Each row of a before or after table is a point. One or more steps were done to the points. Then noise was added and the rows were shuffled. The steps act on columns, c1 being the first. Write out the steps. A step turns or swaps two columns, mirrors them in a line or flattens them onto one, adds a multiple of one to another, or multiplies or shifts one. Angles are multiples of 10 degrees, from the lower column toward the higher: turns from -170 to 170, lines from 10 to 170 but not 90. Use the fewest steps. Two steps may share a column if one is a turn and the other turns, adds or multiplies; they go together, in the order done. Otherwise the lowest column goes first.

Before (11 x 2):
[[ 0.9  2.0]
 [-2.5 -8.2]
 [-2.5  1.0]
 [-0.7  1.3]
 [ 0.9  2.0]
 [ 0.4 -2.8]
 [ 0.3  0.0]
 [-2.2  2.4]
 [-0.8  2.4]
 [-0.5 -7.9]
 [-1.0 -1.4]]
After (11 x 2):
[[  1.3   2.8]
 [ -3.8   1.1]
 [ -0.9  -9.7]
 [  1.3   2.7]
 [ -4.4 -10.6]
 [ -1.4  -2.0]
 [  0.7  -3.5]
 [ -3.1   3.3]
 [  0.5  -0.1]
 [ -1.0   1.6]
 [ -1.5   3.3]]
Steps: multiply c1 by 1.6; multiply c2 by 1.3

Before (8 x 6):
[[ 3.2 -0.7 -4.5  3.5 -2.7  2.6]
 [ 0.2 -6.6  4.9  0.5 -3.0 -2.1]
 [-4.6  5.1 -2.2  2.3 -1.2 -4.0]
 [-1.0  0.4 -3.9  1.5  1.4 -2.0]
 [-4.3  2.4 -2.1 -1.3 -1.9 -2.8]
 [ 1.5 -2.6  5.4  0.3 -1.4 -3.2]
 [-1.5  0.8 -4.8  4.9  0.1  3.2]
 [ 2.7 -4.6 -3.3  5.5 -2.7  0.1]]
After (8 x 6):
[[ 0.2 -6.6 -6.4  3.2  0.1  1.3]
 [ 2.7 -4.6  3.0  3.7  5.0  1.6]
 [-1.6  0.7  7.4  0.8  4.8 -3.2]
 [ 3.1 -0.8  6.5  3.2  3.1 -2.3]
 [-4.3  2.4 -1.2  1.8 -1.5  5.9]
 [-1.1  0.4  1.4 -1.1  1.8  5.3]
 [-4.6  5.0 -2.1  1.6  2.1  8.1]
 [ 1.6 -2.4 -7.9  1.5  0.2  2.8]]
Steps: multiply c6 by 2; turn c3 and c6 by -150 degrees; turn c4 and c5 by 80 degrees
